Every row gives one point. Each copy is the shape, with its points in the same order, turned, moved and blurred by noise. Some copies are also mirrored. Which?
In the rows, zero is written as 128.

Shape, 9 rows:
[[ 86 110 143]
 [111 106 111]
 [136 174 107]
 [134 131 129]
 [ 84 134 121]
 [112 121 148]
 [ 70 109  77]
 [ 71 105 146]
 [179 114 137]]
Copy 1, 9 rows:
[[ 86 123 120]
 [121 130 106]
 [142 180 155]
 [131 133 143]
 [ 92 153 117]
 [103 122 138]
 [105 164  67]
 [ 71 121 111]
 [168 104 160]]
Copy 1 is: only turned
Copy 2:
[[ 76 126 139]
 [101 117 107]
 [140 176 107]
 [129 136 126]
 [ 80 149 118]
 [102 130 145]
 [ 62 130  72]
 [ 60 123 142]
 [168 108 136]]
Copy 2 is: only turned
Copy 3:
[[ 79 115 155]
 [ 92 155 142]
 [138 128  87]
 [124 138 138]
 [ 80 119 121]
 [105 118 152]
 [ 47 158 115]
 [ 66 109 159]
 [165 160 158]]
Copy 3 is: mirrored

Shape, 8 rows:
[[123 149 143 169]
 [160 170 161 107]
 [130 128 146 115]
 [158 129 142 114]
 [141 156 156 170]
 [146 130 123 203]
 [ 95 136  56 106]
 [113 147 123  82]]
Copy 1 (8 x 4):
[[148 158 160 147]
 [188 119 161  92]
 [142 109 149 122]
 [165 107 142 116]
 [165 155 175 148]
 [164 156 137 191]
 [110 161  71 101]
 [130 124 126  83]]
Copy 1 is: only turned
Copy 2, 8 rows:
[[130 124 105 160]
 [156 136 102  82]
 [128 115 137 105]
 [160 125 143 105]
 [147 118  95 149]
 [157 128 122 189]
 [ 82 192 166 128]
 [106 147 144  83]]
Copy 2 is: mirrored
Copy 3 (8 x 4):
[[147 136 125 186]
 [163 173 139 117]
 [134 128 132 126]
 [158 132 124 115]
 [165 148 133 180]
 [173 109 104 203]
 [ 86 128  49 130]
 [107 154 110 105]]
Copy 3 is: only turned

Shape:
[[146 149 168 152  93 167]
 [100 135 128 126  89 155]
 [116  99  93 153 162 139]
 [172 127 143 162  61 128]
 [151 156 107 138 131 115]
 [ 90 129 115 115 153 138]
 [128 126 131 110 153 123]
 [129 126 138 100 135 138]
 [180 121 143 141  37 133]
 [116  98 134 127 138 162]
 [120 120 115 119 146 168]
 [159 152 196 155  52  76]]
Copy 1 (12 x 6):
[[131 127 125 205 120 126]
 [102 108 109 153 104 132]
 [132  96 129 120 176 160]
 [174 138 139 179  89 156]
 [144 148 108 142 153 154]
 [ 87 108 115 119 165 131]
 [122 126 130 120 161 121]
 [127 121 113 132 143 103]
 [180 135 130 180  64 141]
 [120  77 135 144 154 117]
 [122  81 100 140 164 128]
 [145 207 174 191  78 125]]
Copy 1 is: mirrored
Copy 2:
[[174  98 161 146  85 140]
 [117 112 136 131  82 165]
 [128 122  80 142 154 147]
 [163 100 123 142  54  96]
 [145 144 115 105 119 116]
 [102 123 121 117 147 168]
 [117 108 129 100 147 136]
 [129  98 134 100 127 144]
 [162  83 127 127  32 101]
 [131  86 118 143 140 164]
 [141 104 117 116 138 173]
 [131 101 181 133  47  57]]
Copy 2 is: only turned
Copy 3 (12 x 6):
[[160 137 157 163  92 179]
 [107 153 150 126 105 172]
 [108 105  88 143 151 140]
 [134 133 138 167  46 137]
 [135 165 112 170 123 124]
 [115 148 129 114 165 141]
 [146 141 123 118 151 127]
 [152 147 130 113 128 148]
 [142 141 138 148  19 146]
 [127 120 114 119 133 173]
 [134 144  93 124 144 178]
 [167 137 209 163  49 107]]
Copy 3 is: only turned
Copy 4 (12 x 6):
[[133 122 183 136 109 191]
 [ 88 138 134 116 111 173]
 [105  87 107 133 169 134]
 [159  96 143 144  72 178]
 [156 139 108 139 133 139]
 [ 89 140 130 110 156 127]
 [126 138 138 111 143 114]
 [123 138 149  94 131 132]
 [160  95 138 119  48 192]
 [102  98 152 102 149 146]
 [110 115 138 101 163 150]
 [164 126 172 184  30 141]]
Copy 4 is: only turned

Shape:
[[ 93 110 145  97 108  85 156 115]
 [154 105 101 110 152 119  87  97]
 [178 113 164 110 193 109 121 135]
 [132 126  89 116 123  69 104 116]
 [173 142 137 170 192 137 138 146]
 [114 174 147 123 115 152 121 164]
 [169 132 164 152 141 123 110 159]
 [ 79 109 162  88 125  77 157  98]
 [133 100 131 135 179 129  74 137]
 [158 138 129 176  96 145 151 166]
 [109 130 112 124 105  83  81  65]
 [151 136 146 134 111 139 159 138]]
Copy 1:
[[137  95 155  80  68 137 107 115]
 [159 103  80 140 117  93 113  87]
 [197 110 123  97 177  93 124 106]
 [123 122  91 102  85  85 110 111]
 [155 136 134 144 188  91 163 129]
 [135 151 135 119 145 163  89 157]
 [177 123 144 128 161  96 115 163]
 [135  92 174  64  81 139 101  86]
 [146  93 109 141 168  87  90 113]
 [141 135 141 148 123 120 149 197]
 [130 127 120 143  58  95  86  81]
 [166 125 146 124 124 139 145 157]]
Copy 1 is: only turned
Copy 2:
[[101 108 142  73 103  84 165 123]
 [118 103 154 144 161  94  98  96]
 [121 137 193 151 184  98 167 124]
 [ 72 105 149 136 107  96 114  96]
 [109 156 136 181 186 137 170 137]
 [132 186 134 114 106 142 134 144]
 [137 153 157 176 133 116 165 138]
 [ 93 109 146  59 116  61 168 133]
 [128 112 164 162 166 107 109 160]
 [136 148 103 163 105 158 176 120]
 [ 93 115 118 125 106  48  91 103]
 [136 148 123 126 125 129 174 107]]
Copy 2 is: mirrored
Copy 3 (12 x 8):
[[ 92  95 151 118 132  84  88 125]
 [145 170  98  96 134 107 113  92]
 [190 160 152  82 160 114  96 140]
 [109 166 118 107  99  68 110 117]
 [186 176 139 124 162 125 147 176]
 [130 137 139 164 103 161  97 160]
 [172 147 153 106 114 141 134 159]
 [ 81 100 170 111 153  83  75 115]
 [138 176 110  71 146 146 116 136]
 [157 112 124 153  99 129 164 176]
 [ 81 164 137 114 106  96 126  66]
 [159 108 140 152 125 120 127 145]]
Copy 3 is: mirrored
Copy 4:
[[108 139 137 102  86  84 141 147]
 [156 110  91 108 116 110  91 114]
 [157  50 134  76 146 107 127 133]
 [158 139 107 124 105  77  93 159]
 [140  62 134 139 197 112 134 126]
 [133 135 163 131 148 161 133 154]
 [153  69 156 131 146 138 131 141]
 [ 87 144 144  81  80  73 146 139]
 [132  63 107 112 127 142  88 134]
 [153 110 150 192 143 136 165 150]
 [146 158 133 132  76  83  67 115]
 [149 118 151 136 134 125 173 125]]
Copy 4 is: only turned

Shape (14 x 8):
[[164 158 170 133 135 105  95 141]
 [140 150 166 166 107  85 167 131]
 [103 108 131 136 127 138 157 133]
 [143 169 150 134 130  91 112 114]
 [162 144  76 108 173 134 107 133]
 [120 134 131 160 124 111 106 162]
 [106  93 163 135 101  92 135  94]
 [ 87 117 156 105 109  97 174 162]
 [150 137  49 151 211 101 120 154]
 [155 113 102 104 104  97 116 145]
 [166 121 173 132 113 111 111 135]
 [124 123  79 140  96 137  93 149]
 [118 156 163 113 181  92 117 166]
 [141 138 154 163 137 122 156  18]]
Copy 1 (14 x 8):
[[151 176 143 107 143 101  77 130]
 [108 147 147 132  92  66 121 148]
 [107  98 135 114 109 133 130 123]
 [134 181 124 108 127  88 106 108]
 [178 134  74 116 145 151 112 111]
 [110 129 114 108 112 110  72 130]
 [110 110 166  91  95  85 129  88]
 [ 88 112 142  66 102 113 142 158]
 [162 102  26 129 166 117  99 124]
 [168 126 107  71  87 116  99 121]
 [154 149 171 103 120  98  85 124]
 [133 117  92 100  76 155  68 104]
 [113 154 113  80 181 103 103 147]
 [136 148 163 176 123  93 167  45]]
Copy 1 is: only turned
Copy 2, 14 rows:
[[154 143 157 155 171 101 114 119]
 [127 135 148 162 113  87 176 121]
 [108 108 115 132 104 147 137 135]
 [127 145 139 148 155  86 124  96]
 [133 148  83  87 183 133 100 130]
 [114 136 120 165 137 108 109 156]
 [128  79 128 159  90 100 124  98]
 [ 87  88 164 116  98 109 147 148]
 [110 141  41 105 209 111 132 162]
 [146 124 114  98 119  87  94 144]
 [172 121 152 151 134 108 118 124]
 [118 157  90 129 108 119  69 155]
 [ 99 107 159 135 197 109 131 136]
 [142 123  86 162 115 129 168  21]]
Copy 2 is: only turned
Copy 3, 14 rows:
[[140 117 158 149 163  90 104 170]
 [125 156 135 161 117  69 141 110]
 [111 152 132 120 109 145 138 119]
 [111 110 141 144 168  84 126 143]
 [149 104 104 126 194 164 145 161]
 [126 146 115 137 136 122  89 131]
 [114  99 162 114  95  96 133  88]
 [ 94 171 128  85  99  95 155 121]
 [153 149  73 119 228 158 135 119]
 [150  99  87  98 130 107 127 149]
 [157 118 161 139 120  90 114 150]
 [115  95  86 131 132 156  86 143]
 [109 171 162 103 187  99 130 149]
 [128  81 182 194 135 121 180  75]]
Copy 3 is: mirrored
Copy 4, 14 rows:
[[116 153 184 103 150 117 100 131]
 [139 125 172  94  99  81 153 123]
 [107  94 136 130 108 142 156 138]
 [122 164 162 103 134 116 127 104]
 [133 167 121 134 181 174 142 152]
 [104 129 133 135 134  97 115 144]
 [119  81 140  99 107 124 125  77]
 [ 77  94 129  73  94 120 163 140]
 [135 163 101 153 219 126 178 160]
 [139 131 102  87 138 141 109 144]
 [133 117 176  96 133 125  94 129]
 [121 139  88 151 122 138  97 150]
 [ 67 145 170  92 170 116 150 136]
 [175 120 185 144 110 152 169  42]]
Copy 4 is: only turned

Shape, 13 rows:
[[ 87 176 164  60 134 159 119 122 158]
 [162 160 128 117 105 124  90  98 112]
 [160 109 172 160 126 107 112 148 172]
 [166  83  94 121 186 169 174 168 111]
 [160 128 116 120  98  94 157 111 132]
 [102  82 168 115 134 110 151 109 114]
 [141 105 111 120 167  92 159 126  97]
 [132 114 156 106 153  82 167 107  77]
 [117 174 125 158 106 166  97 160 132]
 [112 108 135 157 128 103 103 106 142]
 [ 78 176 154  64 136 119 166 155 142]
 [153 101  92 150 141  99  91 135  95]
 [112 184 124 137 158 161 138 115 151]]
Copy 1:
[[ 55 177 130  96 132 185 125 136 119]
 [157 144 138 116 130 133  94 151  85]
 [135 162 157 129 106  79 119 172 175]
 [169  88 150 149 167 171 189 155 183]
 [174 136 158  79 117 119 147 131 123]
 [100  99 195 114 127 114 139 127 144]
 [148 104 164 117 174 112 167 125 136]
 [125 116 211 118 159 103 165 119 106]
 [117 141  74 139  95 126 134 173 113]
 [119 117 139 115 119  84 104 123 152]
 [ 71 174 143  73 139 159 184 139 118]
 [172  85 126 122 162  91 117 165 127]
 [105 171  90 144 128 142 150 108 130]]
Copy 1 is: only turned
Copy 2 (13 x 9):
[[ 92 172 149  69  69 158 112 161 133]
 [141 137 107 147 113 143  88 138  94]
 [144 101 133 169  84 105 142 165 166]
 [160 107 116  80 175 126 204 119 157]
 [143 150 104 156  96  89 143 108 123]
 [119  99 177 104  98  81 142 114 122]
 [113  92 104 109 136 101 172 102 117]
 [112 101 115 102 101  81 161 110  79]
 [128 163 148 154 138 148 132 190 123]
 [106 103 153 162 111 104 111 128 145]
 [ 60 181 131  68  82 109 159 161 124]
 [129  91  97 157 174 102 124 126 124]
 [ 97 149 136 143 103 182 167 150 126]]
Copy 2 is: mirrored

Shape, 14 rows:
[[137 127 129 120 175 135 115 121 141  87 180]
 [136  97 153 105  98 186 137 107 138 109 131]
 [132 180 121 123 116 117 119  84 144 143  96]
 [164 135 124 154 128 154  96 167 102 134  92]
 [104 119 125 149 153 112 160 168 118 143  91]
 [157  94 119 115 131 143 165 155 141 127 131]
 [136 176  91 114 107 159 141 123 123  98 107]
 [160 146  98 176 176 184 131 128  99  91 130]
 [132 181 105 102 166 124 130 131 106 187 126]
 [ 83 100  89 113 101  95 123  81 126 134 145]
 [152 133  80 120 156  97 156 140 167 110  99]
 [173 178 147 106 142 113 156 101 126 181  99]
 [107 165 135 159 129 185 173 168 173 173 170]
 [ 82 129 119 198 125 107 141 135  85 106 173]]
Copy 1:
[[156 145 109 108 153 141 124 115  90 131 154]
 [105 103 126 112  70 135 145 124  80 128 124]
 [172  92 124 136  97 146 160  88 159 171 106]
 [128 115 121 137 121 164 109 115 151  92  61]
 [133  96 128 190 138 177 130 160 152 123 123]
 [135 104  99 143 105 157 154 152 112  85 136]
 [137  95 148  99 101 161 152  89 162 117 134]
 [110 107 106 112 164 193 113  68 121 101 123]
 [184  63  90 112 141 160 124 142 176 149 112]
 [133 100 111 160 107  75 143 116 154 159 169]
 [177 112 123 160 144 156 191 117 147  94 141]
 [208  62  92 140  88 178 143 118 142 150 100]
 [100 130  64 106 103 215 160 172 154 158 134]
 [101 148 106 177 134 158  74 108 164 149 176]]
Copy 1 is: mirrored
Copy 2:
[[ 88 141 123 160 153 124  90 133 126  59 139]
 [139 121 155 102 146 165 136 107 170  94 147]
 [ 97 126 131 130 121 117  98 101 123 164  78]
 [148 120 160 137 149 134 142 114  64 141 152]
 [169 132 104 149 155 103 153 168 105 140 112]
 [161 142 101 145 180 140 119 115 136 118 154]
 [120  97 106 146 130 131 144  67 115 122  98]
 [100 111 151 160 199 115 155 104  76  91 115]
 [104 110 126 208 139 131 106 137 118 178 102]
 [ 77 127  60  93 139 147 125 152 149 141 128]
 [149 121  75 143 173 109  81 110  99 121 109]
 [128 149 155 173 146 107  93 102 149 195  95]
 [165 171 131 193 145 199 155 138 129  97  71]
 [ 82 176  92 133 138 113 198 160 100  91 123]]
Copy 2 is: mirrored
Copy 3, 14 rows:
[[120 142 143 153 178  91 107 102 124 138 158]
 [114  97 156 112  98 134  75 111 132 139 116]
 [142 148 122 102  81  98 145 130 106  90 104]
 [178 157 127 140 105 147 126 169 163 161 121]
 [102 140 114 161 147 151 160 171 149 137  92]
 [124 116 157 144 143 172 128 126 145 129 132]
 [124 167 124 107  89 143 120 135 115  99 150]
 [131 203 111 168 108 146 101  91 141 171 145]
 [152 160 127 113 150 137 160 153  65 130 106]
 [122  62  77 147 118 115 126 132 101  80 125]
 [134 157 125 151 145 156 158 123 154  66 129]
 [157 154 176 120  99 133 181 126  86 116  72]
 [ 73 137 126  65 151 147 179 109 140 176 139]
 [ 88 122  71 186 111  93 151 147 123 166 169]]
Copy 3 is: only turned
Copy 4:
[[108  70 101 153 156 101 127 122 173 136 108]
 [150 113 175 134 135 131 145 154 164  85 117]
 [139 163 105 129  92  96 175 109 128 135 125]
 [136 105  86 129 111 165 149 153  84 100 104]
 [130 145  91 175 103 125 101 177 105 142  92]
 [151 120 117 171 164 130 123 172 133 111 130]
 [103 147  99 150 124 106 181 140 126  74 123]
 [100  87  85 153 155 137 179 146 125 107  48]
 [101 143  94 128 131  96 156 146  82 179 138]
 [120 171 143 156 133 100  90  75 136 123 117]
 [153 156  45 165 152 101 127 145 144 118 121]
 [173 143 108 140 117  85 189 150  96 170 142]
 [ 83 141 128 190 122 175 170 193 161 172 134]
 [ 82 106 127 225 104 134 109 101 117 136  69]]
Copy 4 is: mirrored

Shape, 15 rows:
[[105 128 133 108  65 120 108  76 129 114 133 144]
 [103 106 160 156 177 124  72 116 105 101  85 138]
 [110  95  86 101  95 109 160  93 128  97 135 155]
 [ 85 136 174 133 176  84  50 102 106 142 102 145]
 [124 129  74  87 103 144 124  90 152 109 121 134]
 [157  80 125 163 150 167 123 106 172 111 176 138]
 [110 143 120 154  98 150  96 176 118 103 107  70]
 [164 115 158 164 174 127 120  90 149 109 120 107]
 [134 166  88 107  71 142 148 167 106 103 149 117]
 [134 126 147 151 142 131  83 147 111 139  63 154]
 [122  98 159 158 152 144 126 139 163 155 141  75]
 [103 149 141 182 137 131 111 135 125 121  80 135]
 [ 97 169  95 172 113 122  86 150  96 135  98 111]
 [140 106 133 149 134 111 112 134 192 103 143 119]
 [ 78 166 111  94  89 145 135 123 136 100 135 138]]
Copy 1 (15 x 12):
[[113 166 143  97 111 180 140 135 107  76 159 111]
 [163 176 140 112 125 100  65 120 111 115 124 150]
 [ 81 116 117  95 120 195 129 150  90 137 150 125]
 [196 199 177  78 113 111  85 108 111 126 138 122]
 [127 124  85  82 131 203 139 135 119 102 135 124]
 [134  89 105 158 128 150 116 104 107 105 169 197]
 [129 146 139 154 163 151  93 148 201 104 127 100]
 [153 128 129 130 185 111 110  81 107 111 132 166]
 [ 92 137 116 127 166 191 134 174 178 135 181  91]
 [168 178 107 121 122  80 115 147 139 123 121 121]
 [164 107 176 163 164 131 137 111 147 118 115 156]
 [123 178 131 114 144 102 114 118 162 129 116 140]
 [134 199 127 130 139 144 105 124 187 160 125  93]
 [136  80 132 116 138 128 124  94 143 116 142 133]
 [107 153 132  75 129 196 129 163 164 112 160 137]]
Copy 1 is: only turned
Copy 2, 15 rows:
[[111  74 190 112 103 133 130 138 136 139 134 102]
 [154 118 163 101 121 107 122 123 108  36  70 126]
 [127  79 152 102 156 141 115 108 177 151 133  98]
 [124 130 200 100 132  62 118 143  83  59  80 134]
 [142  94 162 136 139 164  90 146 149 153 118  94]
 [158 155 150 149 119 150 159 149 212  86 109 104]
 [182 117 118 109  80 156 148 132  93 137  85 160]
 [162 172 145  99 101 118 132 150 153  71  99  77]
 [149 110 109 134  99 151 114 113 126 185 154 156]
 [146 112 123 138 128 107 139 132  75  65  92 111]
 [142 186 139 102 118 146 180 164 140 110  76 126]
 [134 112 112 118  93 102 130 131 105  91  63 119]
 [160 109 133 141  91 100 126 107  82 142  64 143]
 [172 132 136 107 125 116 154 185 172 110 107 115]
 [106  85 144 117 104 150  90 145 139 157 117 151]]
Copy 2 is: mirrored
Copy 3, 15 rows:
[[117 168 170 171 140 115 113 107 115 142  66 127]
 [130 110 108 125 172 168  70 144  89  84  85 125]
 [148 138 171 174 112 110 153  95  90 134  96 173]
 [ 85 154 100 119 145 157  55 158  72  93 103 113]
 [142 151 154 130 138  82 147  93 110 133  71 171]
 [157  93 133 146 162  92  82 101 161 140 145 175]
 [138  78 131  94 167 128 159 141 126 135  75  79]
 [135 114 133 128 215 113  88 121 121 106 155 140]
 [128 106 186 105 125 133 182 109 123 183  83 133]
 [144 146 107 102 158 179 117 142 125 100 105 113]
 [107  79 120 133 164  94 119 137 153 111 154 114]
 [126 129  91 134 178 166 134 140 120 127 103 117]
 [120 116  92  89 148 153 148 122  89 156  79  90]
 [157 110 135 145 163  86 112 158 130 139 140 138]
 [100 131 166 140 131 117 155 139 119 162  43 157]]
Copy 3 is: mirrored
Copy 4 (15 x 12):
[[136 173 100 115  82  96 135  90  84 120 139 135]
 [139 199 154 130 137 129 160 127 147 179  73 161]
 [ 96 144  68 106 102 129 150 113  73 105 109 123]
 [139 203 159 139 146  57 145 104 139 195  83 146]
 [110 134  88 130 115 137 113  75  81 100 114 150]
 [ 76 130 100 136  73 158 139 113 178 157 139 162]
 [207 150 111 150 120 165 107 123 143 139 103 110]
 [118 142 119 161 117 137 188  94 169 177 124 166]
 [160 132  71 130 133 164  95 120  86 131 156  89]
 [156 158 150 151 138 125 131 146 105 190  94 174]
 [136 102 138 164  90 125 145 123 191 151 106 122]
 [157 161 150 164 110 147 144 114 106 196  94 130]
 [197 155 116 136 121 146 100 104 105 197  80 113]
 [113 150  87 192  86 131 136 116 156 144 110 147]
 [134 170 117 139 116 139 101  91  76 108 132  89]]
Copy 4 is: mirrored

Shape, 16 rows:
[[ 84  75 113 108 108 139 157 113 135 191 152 154]
 [156 115 158 134 111 137 117 121  84 113 110 105]
 [103 143 125 115 103 139 113 147 115 128 124  66]
 [143 139 152 148 132 123 162 113 139 106 105 126]
 [ 88 112 159  88 150 135 103  73 132  71 105 164]
 [130 103 131 128 113  82 145 100 100  93 146  91]
 [ 91 106 129 162 150 120 132  68 109 104 141  88]
 [110 126 111 133 181 145 142  74  85  28  96 192]
 [122 103 148 133 150 132 181 106 114  89 159  86]
 [122 107 100  99  91 153 140  91 153 157 160 148]
 [110 115 130 116 139  93 132 132 102 157 126  83]
 [150  85 125 146 146 119 124 154 129 105 133  82]
 [146 137 111 124 138  98 129 117 132 120 125  68]
 [ 88 104 142 147 105 130 107  90 139 139 153 157]
 [118 152 146 105 192 154 111  71  99  65 144 218]
 [112  77 118 113 113 152 139  53 151 190 148 104]]
Copy 1, 16 rows:
[[154  59 167 113 122 104 159 106 130 126 172 155]
 [104 159 124 134 117 136 150 153 135 185 128 128]
 [137 173 151 105 155 131 113 128 159 155 145 115]
 [108 132  85  89  97 132 150 118 145 153 119 117]
 [ 91  63 129 100 116  93  99 142 127 200 103  81]
 [144 150 108 130  98  86 127 104 148 202 137 133]
 [133 122 127 134  84 121 123  90 155 192 159  77]
 [ 96  94 101 110  86  83 147 129  61 195  91  28]
 [113 141 115 123 103  88 170  80 173 178 122 106]
 [160  86 177 102  92 111 136 133 138 123 123 150]
 [162 136 115 132 165 127 132 107 156 173 155 126]
 [134 156  94 140 119  91 152 148 178 145 155 108]
 [172 162 105 115 122 126 122 129 173 165 123 112]
 [112  75 145 126  90 122 101 115 127 142 160 135]
 [ 79  60 119 145 102 105 119 117  75 165  51  61]
 [172  67 177 118  84 140 151 118 180 157 160 142]]
Copy 1 is: only turned
Copy 2, 16 rows:
[[141  82 172 133  98 167 138  60 114 107 168 163]
 [ 94 129 142 124 140 119 142 146 101  93  96 128]
 [ 90 110 152 108 136 124 155 151 156 138 135 160]
 [122 130  94 136 113 120 160 109 120 120 101 125]
 [ 82 109 145 114 110  51 135  42 115  95 110 115]
 [136 100 155 137 168 115 161 114 122 141  91 107]
 [123  80 140 155 159 107 127 100 177 106  95 113]
 [ 91 111  84 131 142  49 121  58 105  87 138  44]
 [136  71 124 113 122 125 140 121 145 133  81  91]
 [143 115 175 110  87 155 162  81 137  93 168 131]
 [121  92 160 158 128 126 138 132 124 155 119 156]
 [116 133 142 112 138 137 100 134 141 153  84 112]
 [120 127 148 150 127 117 154 139 160 160 114 118]
 [150 114 154 123 136 115 133  65 137  74 129 159]
 [133 113 110 123  97  18 107  70 101  67 146  69]
 [134  86 195 162  79 172 159  80 166  84 123 138]]
Copy 2 is: mirrored
Copy 3 (16 x 12):
[[146  80  91 107 103  78 155 105 151 146 118  99]
 [136 146 173 121 118 162 117 151 115 136 104 107]
 [151 140 126  80 128 130  71 134  98 129 102 131]
 [119 145 138 136 111 166 122 114 119 102 155 121]
 [ 84 150 150 141  74 103 148 139  82 172 158 159]
 [168 119 174 105 104 157 120  99  87 149 146 113]
 [165 130 147 151  82 118  92 117  75 147 160  92]
 [113 169 134 160  87 144 189 184  49 151 207 126]
 [139 133 161  95  98 139 104 114 105 129 185  75]
 [154 140  91 105 102 106 150  97 160 169 127 119]
 [155  97 154 110 149 112 101 109  95 123 117 115]
 [129 106 143 112 148 174  84 126 106 158 146  92]
 [156 144 145 117 156 150  89  91  93 136 139 120]
 [150 104 116 147  67 112 123 127 141 162 131 140]
 [116 172 155 161  96  98 181 193 115 162 214 163]
 [150 131 111 135  97  74 120  70 150 169 108  75]]
Copy 3 is: only turned
Copy 4, 16 rows:
[[125 103  93 122 143  83 186 149 104 163 102 125]
 [136 133 119 155  96 174 131 105 117  96 130 140]
 [133 153 131 181 104 159 121 138 114 157 132  93]
 [114 121 146 115 111 135  93 107 140 112 106 132]
 [134 164 121  84 124 102  97 144  91 105 184 163]
 [ 87 141 145 132 147 171 138  96  96 117 137 117]
 [ 79 190 124 113 127 151 123 118  83 132 104 137]
 [136 156 101  63 175 155  47 154  88  67 135 175]
 [100 143 178 105 136 174 129 125 101 144 104 152]
 [127 129  94 128 159 102 165 133 153 166 127 141]
 [133 142 136 151 118 136 147  99  77 139 108  90]
 [134 140 134 101 101 193 143 108 118 133 116  89]
 [125 158 142 140 130 161 114  78 122 147 120  92]
 [ 95 157  99 114 121  94 162 152 128 110 128 128]
 [173 188 128  75 177 105  93 162 114  54 138 184]
 [110 149  90 124 123  95 182  97 118 194 108 159]]
Copy 4 is: mirrored
